Rows are points. Each copy is the shape, with its points in the same order, turned, moved and blurred by noise. Some copies are also mirrored. Which?

Shape, 7 rows:
[[ -1   2]
 [ 47  13]
 [-11   1]
 [ 40 -10]
 [-14 -36]
 [  5  26]
 [  5  24]]
Copy 1 (7 x 2):
[[ -5  -1]
 [ 41  -8]
 [-15  -1]
 [ 29 -29]
 [-34 -33]
 [  8  17]
 [  6  14]]
Copy 1 is: only turned
Copy 2:
[[ -9 -11]
 [-25 -60]
 [-16   1]
 [  6 -53]
 [ 26  -2]
 [-38 -15]
 [-32 -20]]
Copy 2 is: mirrored
Copy 3, 7 rows:
[[  4  -3]
 [ 53   4]
 [ -3  -6]
 [ 46 -18]
 [ -9 -44]
 [ 12  18]
 [ 14  17]]
Copy 3 is: only turned
Copy 4, 7 rows:
[[ -4   4]
 [ 42  22]
 [-14   1]
 [ 39  -2]
 [-12 -36]
 [ -3  28]
 [ -2  27]]
Copy 4 is: only turned

Shape:
[[ 12  33  25]
 [  0 -42   2]
 [-16  21 -26]
 [ 34 -37  -1]
 [-30 -18 -40]
 [ -8 -15 -20]
 [-24   2 -19]
 [-14 -57  -9]
 [ 19  10  41]]
Copy 1 (9 x 3):
[[-39  -8   6]
 [ 38   0   1]
 [-18  26 -30]
 [ 30 -35 -12]
 [ 28  39 -35]
 [ 15  16 -19]
 [  2  36 -15]
 [ 60  11   4]
 [-21 -23  29]]
Copy 1 is: mirrored
Copy 2 (9 x 3):
[[ -1  33  32]
 [ 12 -43   6]
 [  2  21 -27]
 [ 41 -33  21]
 [ -1 -18 -46]
 [ 10 -15 -17]
 [ -5  -1 -26]
 [  7 -59 -10]
 [  0   9  46]]
Copy 2 is: only turned
Copy 3, 9 rows:
[[ 22  25  33]
 [  4 -28 -22]
 [-33  -9  29]
 [ 30 -42  -9]
 [-44 -33   1]
 [-12 -32   4]
 [-29  -8   7]
 [-15 -38 -37]
 [ 37  17  10]]
Copy 3 is: mirrored

Shape (10 x 6):
[[-15   8  19  13 -34  44]
 [ 28 -13 -18   3  26  16]
 [-20  32   0 -39 -14  15]
 [  7  42 -47  19   4 -14]
 [  5   1 -32 -19  -1  -6]
 [  8 -24  12 -12  21  11]
 [  2  -1  60  -1 -30  33]
 [-15   3 -43 -24   7  59]
 [ 49  13  34   9 -23  -2]
 [-13  -3 -17 -17 -23  27]]
Copy 1, 10 rows:
[[  1  -8  38   6 -41  31]
 [ 29  -4 -25  -5  19  12]
 [-10   6  29 -58 -15  17]
 [ 23 -42  17 -26  20 -33]
 [  4 -14 -12 -40   0  -8]
 [ -1  19 -22  -3   7  22]
 [  3  37  31  11 -44  34]
 [  7 -40  -4 -42   2  57]
 [ 43  33  14   4 -28 -16]
 [ -4 -19   1 -30 -29  24]]
Copy 1 is: mirrored
Copy 2 (10 x 6):
[[-11   7   3  18 -46  20]
 [ 14 -27 -10  10  35  22]
 [-12  40 -20 -26 -15   6]
 [ 24  26 -58  19  24 -17]
 [  8  -8 -34 -18  12 -11]
 [-10 -19  17  -5  19   2]
 [ -9   6  51  12 -33  16]
 [-31  -6 -47 -24  -4  45]
 [ 44   8  35  20  -6  -6]
 [ -5  -7 -27 -16 -25  13]]
Copy 2 is: only turned

Shape:
[[ -1 -18  25  -9  26  -4  12   6]
 [-23  15   1   9   3   5  14  -5]
 [ 10 -12  22 -11  -5 -24  -2  27]
 [ -6   9 -27  -2  14   1   0 -22]
 [ 16  -7  15 -28   2   3  -8  33]
 [ 20 -23  24 -14  -6   7   2  16]
 [-18 -14 -43  -8  -1 -14   1 -11]
 [-21  14 -18   8   4  -6  -2 -30]
 [-12   0  -8 -19   5 -24   4  13]
 [  8 -20  -6 -13   4 -15 -17   4]
 [-14 -16 -10  10  21  -4 -14   9]
 [ 22   5 -21 -12   1 -13  -8  -2]
 [-12  11   1 -17   0   4 -11 -22]]
Copy 1:
[[ -6 -11  16   6  28  -1  21  24]
 [-29  14  -7   6   6  13  14  -5]
 [ -5 -23  28  -7  -8  -5   2  28]
 [  2   7 -27   4  16   8  -2 -16]
 [ 12  -3  19  -9  -3  10  -1  44]
 [ 12  -2  26  12  -5  -3  14  36]
 [ -3 -10 -47   2  -1  -8  -6   1]
 [-17  13 -24   4  13   0  -4 -23]
 [-11 -16 -11 -20   4  -1  -1  16]
 [ 10 -13  -2   4   6 -11 -14  19]
 [-14 -12 -12  21  19   8 -15  15]
 [ 21  -8  -6  -6  -6   5 -10  -2]
 [ -4  25  -7  -5  11  -8  -3  -1]]
Copy 1 is: mirrored
Copy 2:
[[ -8 -16  13 -22  20  -2  13   6]
 [-15  24  -9  -1  -4  -4   8  -2]
 [ -2 -27  14  -8   1 -24  -4  29]
 [ 12  17 -38  -7   9   0   2  -5]
 [  7 -17  10 -24   1   0  -9  43]
 [  6 -29  18 -16  -5   7  -8  18]
 [ -2  -6 -60  -7  -3  -9   5   3]
 [ -4  24 -35   1   5 -11  -5 -16]
 [ -5  -5 -22 -18   1 -25   7  22]
 [  6 -25 -20 -10  12  -8 -13  17]
 [-14  -7 -24   5  26   3   2  16]
 [ 30  -4 -25  -5   1 -12  -7  18]
 [  0  15 -17 -22   4  -6 -21  -4]]
Copy 2 is: only turned
Copy 3:
[[-15 -23  12  19  17   4  10   1]
 [-24  21   2 -13   9  -5  11  -2]
 [ -8 -18   1  27 -16  -1 -12  17]
 [ -3   8 -29 -20  25  -6   3 -14]
 [ -9 -24   1   8  -5  25 -14  26]
 [  8 -27  18   8 -13  16   2  12]
 [-14 -11 -44 -23   5 -16  17 -11]
 [-13  19 -21 -21  18 -16   0 -23]
 [-26  -7 -28   9  -2  -2   0   6]
 [ -1 -30 -17   2   1  -7 -12   2]
 [-11 -18 -11 -11  23 -22   0  10]
 [ 14  -3 -29  -3   1   5  -4   3]
 [-13   2  -8 -18   8   7 -12 -21]]
Copy 3 is: mirrored

Shape:
[[-17 -15  29 -20  35  -9  -9   3  -5]
 [ -5  16   4   4   4  38   0  -1 -22]
 [  9  13   7  22   9  19  42 -10 -17]
 [ 14 -16  -5  -2   3  35  20 -10 -16]
 [ -9 -17  -1  16   3  54  36 -13   3]
 [ 23  -5   0  -8   8  23  23 -10  -3]
 [  7  -7  17  -3  34 -24 -46  -1  13]
 [  5  12  19  -8  13  -3 -24 -14   7]
 [  6  -1  31 -32  18 -11 -21  10  -2]
 [  7  -3   6 -22  43  -6 -33   2 -12]
 [  9   8   4   3   2  53  38   6   9]
 [  2  -8  -8  12 -10  16  17  18  -9]
 [ -7   9 -19   0   7  30  35 -13  -7]
 [  5  -8  14   6 -10  29  17 -20 -19]
 [ -9   1   3 -23   4  -6  -8 -11   4]]
Copy 1 (15 x 9):
[[-10  -9  -7  14  41  -1 -33  33   0]
 [-23  13 -11  -2   7  27   6  -5  -8]
 [-15  25 -23  32   8  -1  27  -7   3]
 [  2  -5 -10  18  12  15  29  -5 -18]
 [-19 -21 -36  25   0  17  36  -6  -8]
 [  5  -4   0  20  15   6  26  -1   3]
 [ 29   2  -2   7  20  20 -50  40  18]
 [  1   6  10  14   9  22 -28  21  18]
 [ -1  -1  22  -3  31   0 -27  34   6]
 [ 18   5   3  -3  46  22 -33  20   4]
 [-22  -9 -20   5   1   6  44  -6  14]
 [  0   5 -21  -3  -6  -8  11  -4 -15]
 [-13  -2 -20  21  10   6  19 -33  -1]
 [-13   4  -4  28  -1  16  20   6 -19]
 [  0 -11  12  14  11   6 -28   2   3]]
Copy 1 is: only turned
Copy 2 (15 x 9):
[[-30   5 -14 -26  16  -5  14  16  -3]
 [-10  11  20  10  13  38  -5  -8   5]
 [  9   1  33  12  13  17  34 -23  -2]
 [ 10 -24   9  -3  18  31   3 -27  -2]
 [ 11 -25  20   6  32  32  19 -29  32]
 [ 13 -10   7 -14  12  17  11 -34  -1]
 [-30  19 -32   0  15 -30 -16  -4 -13]
 [-28  18 -11  -1  -5  -2  -6 -13  -2]
 [-22  10  -9 -31  -5  -6 -11  11  -8]
 [-23  20 -26 -20  19   3  -9  -3 -28]
 [ 24   2  29  -8  21  28  13 -36  32]
 [ 28 -14   7  12   7   9   1  -4  11]
 [ 17   0   3  11   9  40  27 -22  11]
 [ -5 -24  25   7   5  22   7 -21   4]
 [-13   1 -24  -4 -11  11   4  -4   6]]
Copy 2 is: only turned
Copy 3 (15 x 9):
[[-20   6  16 -29  29   4  14 -36  -1]
 [-28  22 -12 -17  -8  17  17  18  -2]
 [-43   9  -4   1 -11  -1  53  15 -21]
 [-22 -10  -6  -8  -9  31  43  13  -7]
 [-38   5   2  16  10  42  47  28  -7]
 [-16  -7  -8  -5  -6  16  52   2   2]
 [ 19   4 -11 -21  35 -15   1 -36 -11]
 [  3  20 -11  -7   7  -5  13 -25   0]
 [  5   9  12 -36   9  -6  15 -33  13]
 [ -3  -1 -21 -43  22  -1   8 -33   0]
 [-31  15  -1   3   3  21  60  34  16]
 [-20 -13  10  -4  -2   3  24  31  -4]
 [-49  -5 -15  10  -6  15  37  15   6]
 [-19  10   5   1 -18  27  35   7 -16]
 [-12  -1  -1  -1   1   2   7 -25  14]]
Copy 3 is: only turned
